Every row gives one point. Any point is a mix of the corners, with weights that add up to 1. It lies inside the corners' shape when no weight is negative. Is each point inside? If not, which corners have a negative weight?

Corners:
(1): [-0.79 -1.81  1.43]
(2): [-2.25  1.51  0.09]
(3): [-0.75  0.97 -6.44]
(4): [0.65 0.96 0.97]
Points:
[-1.88  1.32 -0.02] -> inside
[-1.34 -1.06  0.27] -> outside (4)
[-1.05  1.38 -2.22] -> outside (1)
[-0.06  0.13  0.76] -> inside
[-1.36  0.02 -2.59] -> outside (4)
[-0.85 -0.49 -1.15] -> inside
[-0.46  0.79 -3.85] -> inside
[0.03 0.48 0.70] -> inside
[-0.83  0.67  1.34] -> outside (3)

Corners:
(1): [ 1.60 -0.63  0.73 -0.77 -2.27  3.02  1.51  1.69]
(2): [-1.91 -2.36  0.57 -0.57  6.02  0.77 -0.76  2.40]
(3): [ 0.32 -0.20  0.53  1.61  1.02  0.19 -1.14 -2.24]
(4): [ 0.92  3.46 -1.75  0.81 -2.07  0.33 -0.36 -2.71]
(5): [ 2.22  1.31 -0.44 -3.53  2.85 -1.54 -0.03  1.34]
(6): [ 3.23  2.25  1.74 -0.72  0.07  2.74  1.69  1.17]
(7): [ 1.57  2.38  0.42 -2.30 -3.63  1.88  0.10 -3.28]
(8): [-0.16  1.50 -0.79  1.04  4.73 -2.23  0.30 -1.87]
(9): [-0.69 -0.12  1.08  0.27  0.29 -1.15 -0.95  1.53]
Points:
[-0.10  1.18 -0.05  0.64  2.79  0.56 -0.08 -1.86] -> outside (1, 5, 9)
[ 1.58  3.49 -1.09 -0.99 -0.01 -1.11  0.14 -2.02] -> outside (1, 2, 3)
[-0.24 -0.19  0.37  0.53  1.80  0.85 -0.30 -0.26] -> outside (5)
[ 1.50  1.90  0.22 -0.83 -1.06  1.20  0.28 -1.14] -> inside
[-0.21  0.05  0.29 -0.29  2.69 -0.44 -0.33  0.64] -> inside
[ 1.35  1.35  0.32 -1.11  0.35  0.48 -0.33 -0.33] -> outside (1, 8)

Corners:
(1): [-3.34  4.14  3.95  5.26  3.82 -2.25  0.26 -0.27 -1.92  0.71  0.78 -0.10
 -2.85 -2.09]
(2): [ 1.67 -5.44 -0.07 -1.82 -0.02  0.28 -0.52 -0.71  1.66 -1.30 -0.76  2.86
  0.45  0.86]
(3): [-2.24  2.82  1.19  2.91  2.50 -0.41 -0.06 -1.87  1.09  2.51  0.71 -2.17
 -0.29 -4.33]
(4): [ 2.82 -3.09 -1.84 -0.44 -3.92  2.44 -3.14 -2.91 -0.30  2.61 -1.51  1.80
  0.26  2.91]
(5): [ 1.28 -0.38  1.67 -1.96  0.08  2.35  1.76 -1.02 -0.98 -0.16  0.09  0.76
 -0.59 -1.81]
(6): [-1.33 -4.38  1.72 -0.83 -1.92  0.90  1.31  1.59  2.46 -1.50 -0.68 -0.69
  0.74  1.87]
(7): [ 1.30  0.26 -0.96 -0.77 -1.15  3.44 -2.04 -1.47  0.45 -1.52 -2.35  1.84
  2.46  2.71]
(8): [-2.99 -1.01  0.47  2.30  1.97 -0.72  1.66  1.74 -1.88 -0.43  1.16 -2.20
 -1.16 -0.75]
(9): [-1.70  2.65  2.37  1.19  3.66 -1.20 -1.30 -1.49 -1.13  2.29  2.10 -2.55
 -0.14 -3.10]
(10): [-2.98  1.48  2.10 -0.23  1.31  0.70 -1.52 -0.99 -1.71  1.30 -0.87 -0.98
 -2.31 -1.41]
(11): [-1.79  1.65  2.39  4.26  0.50 -2.13 -1.09 -1.30 -1.63 -0.89  0.22 -2.03
 -0.08 -3.02]
(12): [ 2.52 -2.76 -1.06 -1.81 -4.11  4.85 -2.85  1.24  0.76 -1.01 -2.10  2.30
  0.09  0.33]
(13): [-0.84  3.50  1.84  2.06  2.60 -1.66  0.26  0.14 -0.64  1.50  1.03 -4.17
 -2.90 -2.01]
(14): [-0.09  0.10 -2.08 -2.10 -1.48  0.60 -0.50 -2.00  1.60 -2.09  1.23  2.10
  1.65  1.21]
(15): [-1.49 -0.95  0.96 -0.44  1.58 -3.44  2.81  3.73 -1.07 -0.07 -0.48 -0.74
 -0.07  1.52]
Points:
[-1.38  0.01  1.60  1.42  0.79 -0.29  0.28  0.29 -0.47  1.74  0.02 -1.40
 -1.40 -0.77] -> outside (2, 7, 11, 14)
[-0.41  1.24  1.52 -0.03  1.01  0.08 -0.47 -1.40 -1.44  0.25 -0.03  0.10
 -0.75 -0.86] -> outside (3, 6, 8, 12)
[-0.74  0.31  0.53  1.65  0.36 -0.42 -0.55 -0.34 -0.01 -0.14  0.27 -0.37
 -0.22 -0.42] -> outside (5, 10)
[-1.49  0.13  0.90  0.75  0.70 -0.25 -0.20  0.48  0.04 -0.42 -0.17 -0.65
 -0.07 -0.41] -> outside (4, 5)
[-1.00  0.05  1.02  0.38  1.02 -1.02  0.89  0.91 -0.33  0.26 -0.06 -0.92
 -0.42 -0.20] -> inside
[-1.33  0.36  1.24  0.05  0.60  0.49 -0.76 -0.61 -0.88  0.66 -0.36 -0.47
 -1.02 -0.78] -> inside
[-0.95 -0.40  0.98  0.81  0.35  0.09  0.08 -0.10  0.27 -0.98 -0.31 -0.17
  0.00 -0.74] -> outside (4, 9)
[-1.82  0.18  2.15  0.71  1.09 -1.19  0.02 -0.68 -0.57  0.13  0.25 -0.58
 -1.16 -0.67] -> outside (3, 7, 8, 12)
[-0.73  0.68  1.21  0.89  0.75  0.05 -0.36 -0.87 -0.64  0.31  0.28 -0.32
 -0.48 -0.99] -> inside

Corners:
(1): [ 0.05 -2.73  1.10 -0.35 -0.74 -1.24  1.19  0.17  3.43 -2.18  0.14  0.28
 -1.29 -4.91 -0.17  2.24  2.49  0.75 -3.06 -2.52]
(2): [ 0.30 -0.62 -1.94  3.92  0.03 -0.37 -2.17 -1.38 -0.04 -0.54  3.09  0.61
 -0.07  2.11 -0.59 -2.72 -3.72 -0.66  0.12 -1.46]
(3): [-0.25  0.64  3.97  0.83 -1.20  0.15 -1.21 -1.16 -1.86 -2.46 -1.10 -1.40
  0.96  0.77 -1.17  3.12  2.00  0.44  1.69  0.34]
(4): [-0.61  0.85  4.91 -0.57  1.64 -0.52 -3.22 -1.21 -1.86 -1.08  1.06 -1.78
  0.12  0.50 -0.19  3.93 -0.37  3.06 -0.52 -0.45]
(5): [-0.36 -1.34 -1.33 -1.32 -2.26  1.71 -1.82  0.31  1.61 -2.79 -1.66  1.57
  1.48 -0.55  1.14  1.53  2.21 -0.82 -0.23 -1.27]
(6): [-0.26 -0.90  4.32  1.84  0.67  1.86 -2.29  0.39 -3.42 -3.51  0.82 -2.06
 -2.80  1.57 -1.65  1.70  0.57  2.18 -2.73 -2.63]
(7): [-1.49 -2.69 -1.06  0.37 -0.29 -1.51 -0.56 -0.71  2.44  0.13 -0.99  1.24
  0.55 -0.55  0.59  2.19  3.19  0.55 -0.86  1.39]
(8): [ 0.58  1.08 -1.62  1.72  2.74 -0.08  0.64  0.51 -0.42  1.75  1.99  1.23
  0.64  0.18 -2.58 -2.83 -4.19 -1.35  1.35 -0.68]
(9): [ 0.25 -2.90 -0.36  0.34 -2.11  2.52  0.29  0.63  4.74 -2.16 -1.46  0.14
 -1.64 -1.20  0.71  0.27 -0.82 -0.72 -2.71 -1.12]
(10): [-2.24 -0.36 -1.11  0.13 -2.07 -0.11 -0.05 -0.06  1.56 -2.41 -3.63  0.26
  0.38 -1.43 -0.58  0.95  0.26  0.34 -1.89 -0.91]
(11): [ 2.76  1.63  4.01  0.44  2.53 -0.91 -2.02  2.08 -3.13  0.56 -0.87 -4.32
  1.91 -0.73  0.24  2.77  1.42  2.02 -0.58  0.40]
(12): [ 1.00  2.15 -2.13  1.36  0.89 -0.70 -0.99 -0.71 -0.66 -1.48  2.48  1.54
 -0.54  1.61 -0.16 -1.09 -3.02  0.64 -0.17  4.75]
(13): [ 0.81  2.50 -3.36  1.50  1.01 -0.46  3.02 -0.11  2.13  2.98  3.08 -0.52
  1.80  1.48  0.46 -0.13 -2.80  0.20 -0.68 -0.16]
(14): [ 0.42 -0.05  2.27  1.13  1.10  1.62 -1.02 -3.28 -2.74 -1.76 -0.15 -0.78
  0.20  0.35  1.60  1.30 -0.02  0.88  0.83  0.38]
(15): [-0.33 -2.49  0.27  0.08 -1.20  0.85  0.25  0.84  1.66 -1.83 -1.38  0.07
  2.94 -1.28  0.23  1.88  0.87  1.19 -1.92  0.82]
(16): [ 0.55  0.81 -2.22 -1.07 -1.60 -0.94 -0.06 -1.15 -0.69  2.28  0.95  1.68
  2.03  2.00 -0.26 -1.75 -2.52  0.00  0.91  1.17]
(17): [-0.23 -0.81 -0.45 -0.99 -2.68  2.03 -1.16 -1.52  1.29 -2.03 -1.80 -0.53
  1.08 -2.73 -0.34  3.63  2.68 -0.72 -1.81  1.26]
(18): [ 0.31  1.87  0.09 -0.17  1.90 -1.00  0.98  0.27 -1.01 -1.10  4.42  1.28
 -0.94  0.97 -0.32  0.35 -3.44 -4.17 -1.40  3.08]
(19): [-2.25  0.61 -2.75  1.97  0.91 -1.42 -0.28  0.20 -0.46  2.34  4.00  1.12
  0.57  0.47  0.23 -4.09 -2.71 -0.50  1.85  1.00]
(20): [ 0.29  0.17 -1.75 -0.06  2.02 -0.39  0.02 -2.75  0.12 -0.15  4.12 -0.60
 -0.26  2.23 -1.34 -4.06 -1.64 -2.03  1.03  0.07]
(21): [-2.47 -0.49  0.43  0.00 -0.96 -0.21  0.29 -1.52  3.52  0.10 -0.34  2.63
  0.87 -1.39  1.39 -0.57  3.63  1.47 -2.29  0.90]
Points:
[ 0.31 -1.67  2.88  1.21  0.00  0.65 -1.40  0.43  0.05 -3.10 -1.57 -1.16
 -0.97 -1.63 -0.56  3.52  0.84  0.93 -2.31 -0.16] -> outside (5, 13, 16, 19, 20, 21)
[-0.16 -0.18 -0.45  0.42 -0.22 -0.07 -0.28 -0.52  0.77 -0.55  0.39  0.35
  0.60 -0.23  0.00  0.23 -0.64  0.08 -0.53  0.44] -> outside (6)
[-0.07 -0.19 -0.20  0.72  0.09 -0.06 -0.43 -0.68  0.27 -0.28  0.57  0.13
  0.67  0.37 -0.10 -0.10 -0.41  0.50 -0.11 -0.29] -> outside (17, 18)
[-0.18  0.04 -0.13  0.73  0.16  0.05 -0.76 -0.59 -0.01 -0.57  0.93  0.12
  0.37  0.63 -0.19  0.06 -0.94 -0.06 -0.36  0.42] -> outside (1)
